Each row of a before or after table is a point. The points were changed in one or more steps. Then noise was added and the rows were shuffled. The steps act on how far a point lies along the listed directions, d1 being the first. Write out the steps. A step turns or swaps two directions, mirrors them in a line or flattens them onto one, adds a multiple of one to another, or multiplies one. Angles are multiples of 10 degrees, from the lower direction toward the higher: turns from -170 to 170, lines from 10 to 170 but not 90. Use the fewest steps. Two steps may share a direction if one is a turn and the other turns, adds or multiplies; they go together, in the order done. Otherwise the lowest direction goes first.

Directions:
(1): -1.5 3.5
(2): -3.5 -1.5
Before, 12 rows:
-1.6 -2.4

-3.1 -1.3

-0.9 -3.8

-0.8 2.1

0.6 -0.1

-0.1 -0.9

-0.6 -4.2

-1.3 1.1

-2.5 -6.0

-4.0 2.2

5.8 -3.4

0.2 -1.4
After (12 x 2):
0.7 1.2

1.8 -4.0

5.7 3.1

0.5 0.5

0.5 -1.9

3.3 2.1

-0.9 -2.2

3.2 -1.1

-0.5 0.5

3.2 2.7

2.8 0.7

-2.2 6.2
Steps: turn d1 and d2 by 140 degrees

Directions:
(1): -0.1 -1.1 5.2 1.0
(2): -2.0 -0.7 -1.1 4.8
(3): 1.2 -5.1 -0.9 -0.4
Before, 10 rows:
-1.8 4.5 1.4 0.0

2.3 -0.8 -5.2 -4.8

1.4 -1.6 -1.2 -0.2

1.4 -1.4 -1.9 0.7

-2.5 4.0 -0.1 -0.2

-0.1 1.0 -1.5 -1.7

1.1 3.1 -2.8 -1.3

0.6 -4.3 3.4 0.3

-0.8 -0.9 -0.2 -0.1

0.9 -5.7 -0.1 2.4
After:
1.7 2.5 4.3 -2.0

-0.2 -3.1 4.1 -0.2

0.8 2.2 -1.4 -0.4

2.6 7.6 2.7 -8.5

-1.5 1.0 -6.7 4.9

-1.4 -1.6 4.2 0.7

-1.4 -0.1 -0.6 0.5

0.1 2.2 -1.3 2.0

0.4 1.8 2.1 -2.6

0.7 -1.6 -5.1 -1.4
Steps: turn d1 and d3 by 110 degrees; multiply d2 by 2.5
